Each row of a before or after table is a point. One or more steps were done to the points. Then noise was added and the rows were shuffled. The steps act on columns, c1 being the first. Write out the steps. A step turns or swaps two columns, mirrors them in a line or flattens them onto one, adds a multiple of one to another, or multiplies or shifts one. Angles are multiples of 10 degrees, from the lower column toward the higher: turns from -170 to 170, lines from 10 to 170 but not 90. Use the fewest steps. Two steps may share a column if one is a turn and the other turns, adds or multiplies; they go together, in the order done. Otherwise the lowest column goes first.

Before (13 x 3):
[[-3.2 -5.1 -5.8]
 [ 3.5 -2.3  4.0]
 [ 2.7  1.8  4.8]
 [ 3.1 -2.8 -1.4]
 [-3.0 -4.3  4.3]
 [-5.6 -1.9 -5.4]
 [-3.2  5.9 -3.9]
 [-6.9  1.8  0.5]
 [ 1.5 -5.2 -5.8]
 [-6.4  0.9  2.4]
 [-9.6  5.6  4.2]
 [ 0.5 -0.6  2.4]
 [-5.0  5.0 -4.0]]
After (13 x 3):
[[  5.9  -3.6  -9.7]
 [ -0.5   0.2   5.8]
 [  0.9   3.0  11.8]
 [  2.7  -6.7   1.0]
 [ -5.3   0.4 -14.4]
 [  6.3  -2.3  -9.7]
 [ -3.0   2.5  -3.5]
 [ -0.6  -6.0 -13.5]
 [ -2.8   2.9  10.1]
 [  7.3  -8.4  10.1]
 [  2.1  -6.1   5.9]
 [ -4.5  -4.0 -14.5]
 [ -3.9  -3.8  10.7]]
Steps: mirror c1 and c2 in the line at 50 degrees; multiply c3 by 2.5

Before (9 x 6):
[[  3.8 -11.4  -2.0   0.6   0.5   2.6]
 [ -2.3   8.4   0.2  -0.5  -4.6  -2.4]
 [  1.1   5.4   1.2   3.7  -1.4  -1.3]
 [  8.2  -7.7  -1.7  -2.5   3.6   2.4]
 [  4.4  -5.2   1.3  -3.6   0.1   2.6]
 [ -2.9   1.4  -2.1  -1.1   2.1   1.0]
 [  6.3  -1.3  -5.3  -3.4   2.2 -13.7]
 [ -2.2   1.1   5.0  -0.3   5.4  -3.5]
 [  0.9   3.7  -5.1   0.1   2.9  -1.8]]
After (9 x 6):
[[  3.6   0.9   5.6   0.3  -2.0  -4.4]
 [  0.9  -2.2  -4.2  -1.1  -6.2  -8.7]
 [ -5.2   4.4  -1.4 -10.7  -0.3   6.5]
 [  5.3   1.0  -1.4  11.3   1.2  -3.0]
 [ -7.7   8.2   2.4  -7.4  -3.3   6.0]
 [  8.5  -2.3  -0.9  -1.5   4.4  -5.8]
 [  1.4  -3.0   2.3  -3.4  -1.7   2.5]
 [-11.5   3.9   1.9   1.9  -0.2   6.5]
 [ -1.3   6.2   5.7 -10.3  -1.3 -34.4]]
Steps: swap c1 and c2; turn c3 and c5 by -170 degrees; multiply c4 by 3; multiply c6 by 2.5

Before (10 x 11):
[[-6.1 -2.5  7.1 -3.1 -3.5 -7.8  7.6 -2.0  3.5 -4.3  4.6]
 [-4.6  3.6  0.1  3.8  0.0 -4.7  4.3  4.6 -0.3 -0.6  1.2]
 [ 3.4 -6.1 -7.4  6.3 -3.7 -0.7  6.8  3.5  0.2  4.2  2.5]
 [-1.4 -5.6  1.6 -6.5  4.4  6.4  4.2  2.7 -1.8  4.8 -4.9]
 [-5.6 -8.4  1.5 -1.1  1.6 -4.2  0.7  3.0 -6.7 -1.8 -4.5]
 [ 5.9 -6.4 -6.7  5.5 -1.1 -6.8  4.4 -3.5  1.0  3.3 -0.3]
 [ 4.4 -3.2 -4.3 -3.1  0.8  5.3 -1.2  1.6 -1.9  4.9  3.7]
 [-2.3 -7.0 -6.9  4.5  1.1  1.4  6.0 -4.6  2.3  1.4  0.3]
 [ 2.0  1.9  3.0 -6.9  8.3  3.4  3.9  5.0 -3.6 -5.7  5.9]
 [ 3.4  1.4  0.8  7.4  1.4 -2.4  3.3  2.4 -9.5  0.1  4.2]]
After (10 x 11):
[[ 0.4  0.9  3.1 -6.8  8.2  3.3  4.1  5.3 -4.2 -5.8  5.7]
 [-5.1 -0.2  7.2 -2.9 -4.4 -8.0  7.7 -2.2  3.5 -4.0  4.8]
 [-2.7 -0.9 -6.7  4.5  1.0  1.4  6.0 -5.8  2.4  1.6  0.2]
 [ 4.2  0.1 -4.3 -3.2  1.6  5.8 -1.3  0.5 -2.0  5.4  3.8]
 [-4.7  0.8  0.7  3.6 -0.8 -4.8  4.0  4.8 -0.7 -0.3  1.5]
 [ 3.6  0.7 -7.6  6.3 -3.4 -0.6  7.0  2.6  0.5  4.0  2.9]
 [ 5.6 -0.7 -6.8  5.3 -0.2 -6.4  3.8 -4.7  1.3  3.8 -0.7]
 [-5.6  0.5  1.8 -1.4  1.0 -4.4  0.7  1.5 -7.2 -2.0 -4.6]
 [-1.9  0.0  1.2 -6.6  4.3  6.5  4.2  2.0 -1.6  4.4 -4.6]
 [ 2.9  0.4  1.0  7.5  2.3 -2.6  3.4  3.3 -9.5  0.1  4.6]]
Steps: turn c1 and c5 by 10 degrees; flatten c2 and c8 onto the line at 80 degrees

Before (11 x 14):
[[  5.7  -3.7   4.0   7.0  -6.9  -3.1  -0.3  -6.2  -5.7   3.1   0.8  -1.6
   -5.3   2.1]
 [  1.4  -1.5  -6.2  -4.9  -1.9   5.5  -4.4  -0.7   2.2   4.4  -2.2  -0.4
   -8.8  -2.5]
 [  3.2  -2.0  -5.8  -0.1  -1.1   3.5   6.0  -0.7   3.9  -2.8  -4.1  -8.6
    3.0  -3.7]
 [  2.8   3.3   1.3   8.2   3.9   6.4   6.0  -6.0   3.1  -0.1  -7.2   2.3
    1.1   5.5]
 [ -4.6   2.4  -6.3  -2.6  -8.0   6.0   5.6  -4.7  -1.6   0.2  -0.8  -5.5
   -2.6   5.1]
 [  4.8   0.9  -2.3  -0.1  -4.2   6.1  -0.1   0.5   4.2  -0.6 -12.0  -4.1
   -4.2  -0.6]
 [ -0.2  -4.6   0.7   7.3  -4.3  -3.5  -1.8  -8.1   5.2   5.0   0.2  -4.2
   -5.2  -4.4]
 [ -7.7   5.9   1.2  -1.7  -7.6  -6.8  -1.7  -4.5  -5.0   3.4  -5.4   1.2
    5.5  -5.8]
 [  3.3  -5.9   5.3   3.4  -8.9  -5.5   1.1  -4.1  -0.3  -1.9  -3.1   2.3
    1.3   0.3]
 [ -8.0   6.4   2.9   4.6   1.9  -5.4   7.4  -8.5   0.2  -6.1  -0.4  -2.6
    2.3  -4.2]
 [ -0.9  -3.5   2.0   1.6  -1.0  -4.9   6.3  -5.3  -0.3   5.3  -0.4  -1.7
   -7.3  -0.8]]
After (11 x 14):
[[  5.3   0.9  -1.8  -6.3  -4.1   6.8   0.0   0.3   4.7  -3.6 -12.2  -3.4
    2.0  -0.3]
 [ -7.0   5.9   2.0  -7.8  -7.6  -6.8  -1.8  -0.9  -4.5   7.9  -5.1   1.8
    0.4  -5.6]
 [  1.4  -1.3  -6.1 -10.6  -2.0   5.5  -4.3  -3.2   2.1  -4.8  -2.2   0.0
    8.0  -2.6]
 [ -4.1   2.6  -6.6  -9.1  -8.1   6.2   5.2   2.1  -1.7   0.6  -0.9  -5.1
    5.1   4.7]
 [ -0.3  -3.7   1.8  -4.7  -0.8  -4.9   7.0  -2.2  -0.9  -0.8  -0.2  -2.3
   10.3  -1.0]
 [  2.5   3.6   1.4   2.1   4.6   6.3   6.3   3.6   3.3   3.7  -6.9   2.5
    3.4   5.9]
 [  3.3  -6.1   6.0  -2.2  -8.2  -5.4   1.0   3.6  -0.1   2.6  -3.3   1.8
    1.0   0.1]
 [ -7.8   6.6   3.4  -1.0   2.0  -5.2   7.3   9.5   0.4   4.1  -0.6  -2.8
    1.7  -4.4]
 [  0.5  -4.7   0.7   1.6  -4.8  -3.0  -2.2  -0.6   5.6   2.3   0.5  -4.1
   10.1  -4.3]
 [  3.5  -2.0  -5.9  -6.4  -0.9   3.4   6.1   2.7   4.2   2.0  -4.3  -8.7
   -3.1  -3.6]
 [  6.1  -3.8   3.6   0.9  -7.3  -2.5  -0.7   0.3  -5.2   0.5   0.9  -1.4
    8.3   1.9]]
Steps: shift c4 by -6.0; turn c8 and c10 by 120 degrees; turn c10 and c13 by -130 degrees

Before (14 x 20):
[[  0.9   2.6   2.7   1.1  -1.1   9.5   1.5   0.8   0.3  -3.0   1.1   3.3
   -1.1   4.6  -3.3  -3.9   1.2   2.8  -0.8  -1.7]
 [ -2.6   2.2  -2.2  -1.8   2.4   4.0   0.2   2.1   0.1  -1.2   1.1  -0.3
   -2.5  -2.5   3.4  -1.9  -0.6  -8.6  -5.9   1.6]
 [ -5.8  -4.9   3.9   3.8   9.8   2.0   3.9   0.7   5.5   0.7   2.7  -5.6
   -3.4   6.2   4.4   3.6   1.0   2.0  -3.6  -3.4]
 [  0.1   2.1   0.8   3.8  -2.8   2.9   2.6 -11.8   3.2   3.9  -0.8  -0.6
   -4.9  -3.2   4.7  -1.4  -3.9   0.7   3.8  -8.9]
 [ -4.1  -3.2   2.4   0.7  -2.5  -0.3  -5.9  -0.9   9.4   2.3   2.3   0.7
   -0.1  -3.1   6.7   4.3   5.7   7.8   0.1   6.8]
 [ -1.9  -1.1  -0.3   1.3 -10.6   5.7   1.9  -5.0  -1.0   3.6   2.5   5.3
    2.7   1.0   4.7  -7.1  -0.6   0.5   5.5  -3.5]
 [ -6.4   0.6   2.3  -2.6  -9.9   2.2  -2.0   0.4  -0.8   9.0   2.4  -2.1
   -1.4  -2.7  -6.7  -9.0  -3.5   2.3  -2.3   0.8]
 [  0.4   0.0   0.6   4.7  -1.2   7.2  -5.3   9.0   0.5   1.1  -1.6   2.2
    1.6  -0.3  -1.7  -2.0  -5.0   1.8  -3.1  -4.5]
 [ -7.9  -0.7  -1.2   2.3   5.4   7.7  -1.7   2.0   5.3  -4.2  -3.5   3.3
    1.5   2.9  -3.8   5.6  -4.9   1.3  11.2  -6.9]
 [ -3.7  -2.3  -8.2  -2.3   0.6   0.5  -1.9  -0.1   9.2   6.7  -5.3   6.3
   -2.7   4.6   2.0  -4.6   1.6   2.0  -2.3  -8.3]
 [ -2.5   2.2  -2.4  -2.5  -4.2   3.1   5.5  -5.5   5.5  -2.4  13.2  -3.5
    4.4  -2.4   8.0   3.4  -2.8   5.7  -4.1  -9.6]
 [ -0.9   1.9   2.8   3.6  -3.4  -4.4  -1.8  -3.2   1.8  -1.5   2.6  -1.4
    4.1  -2.5   4.3  -3.2   2.1   1.4  -7.4  -5.2]
 [ -0.2   7.5  -0.9  -5.8  -3.6  11.2   2.8  -7.1  -6.9  -3.6  -5.1   5.6
    0.6  -1.3  12.1   0.2  -7.6  -1.7  -1.6  -3.8]
 [  5.8   3.7   4.2  -1.7   4.4  11.9  -4.5  -7.6   1.0  -1.5   2.2   2.9
    6.2   3.9  -0.4  -3.5  -1.7   2.1   1.3  -0.6]]
After (14 x 20):
[[ -2.4  -3.0   1.5  -2.4  -4.2   3.1   5.6   6.1  -4.5  -2.5  12.0  -3.7
    4.5  -2.5   5.0   3.4  -6.2   1.7  -4.1  -9.5]
 [  5.7  -2.0  -5.1  -1.7   4.6  11.9   2.7   7.7   0.4  -1.4   4.2   2.9
    6.1   3.9  -4.7  -3.5  -2.6   0.0   1.3   3.6]
 [  0.9  -1.4  -3.4   1.0  -1.0   9.5   0.8  -0.8  -0.5  -3.1   3.3   3.3
   -1.1   4.7  -2.5  -4.0  -1.5   2.7  -0.8  -2.2]
 [ -6.4   0.1  -2.5  -2.6  -9.8   2.2   0.3  -0.6   0.7   9.1   0.8  -2.2
   -1.5  -2.6  -5.8  -9.1  -4.0  -1.2  -2.2   2.3]
 [ -1.7   0.9   0.7   1.3 -10.6   5.6   2.1   4.8   1.9   3.6   3.2   5.3
    2.8   0.9   2.8  -7.0  -0.7   0.0   5.3  -3.5]
 [ -2.6  -2.9   1.4  -1.8   2.4   4.1  -1.5  -2.0  -0.5  -1.2  -0.2  -0.5
   -2.6  -2.5   5.0  -2.0   6.3  -6.0  -6.0   0.6]
 [  0.4   0.3  -0.7   4.5  -1.2   7.2   6.5  -8.8  -2.1   1.0  -1.8   2.4
    1.6  -0.4  -2.9  -1.9  -4.6  -2.6  -3.2   2.4]
 [ -0.3  -7.4  -1.7  -6.0  -3.5  11.3   1.9   5.7   8.0  -3.6  -5.7   5.5
    0.7  -1.2  11.8   0.1  -3.5  -6.9  -1.6  -4.4]
 [ -0.8  -0.9  -3.4   3.5  -3.3  -4.2   5.3   3.5  -1.2  -1.4   1.5  -1.6
    4.1  -2.5   1.3  -3.1   0.2   2.5  -7.3  -0.9]
 [ -4.2   3.9  -1.3   0.8  -2.6  -0.4  -2.9   2.5  -9.2   2.3   0.8   0.9
   -0.1  -3.2   6.7   4.3  -2.2   9.5   0.1   8.6]
 [ -3.7  -0.6   8.4  -2.2   0.7   0.6   8.0   1.7  -8.9   6.7  -2.8   6.2
   -2.6   4.6   3.9  -4.6  -0.4   2.5  -2.5  -2.5]
 [ -7.9   0.2   1.4   2.1   5.4   7.8   6.8  -1.0  -5.7  -4.3  -2.2   3.3
    1.6   2.8  -4.7   5.8  -4.1  -2.9  11.2  -2.1]
 [ -5.8   6.0  -2.0   3.6   9.9   2.0   1.0   0.4  -5.5   0.7   5.8  -5.6
   -3.3   6.2   6.7   3.6  -0.7   2.0  -3.5  -5.1]
 [  0.1  -1.7  -1.6   3.9  -2.8   2.8   6.4  12.3  -1.1   4.0  -2.4  -0.7
   -4.8  -3.3   8.2  -1.4  -3.2  -2.5   4.0  -6.7]]
Steps: turn c2 and c3 by -160 degrees; mirror c7 and c20 in the line at 120 degrees; turn c8 and c9 by -170 degrees; add 0.5 times c14 to c11; add -0.7 times c13 to c15; turn c17 and c18 by 50 degrees
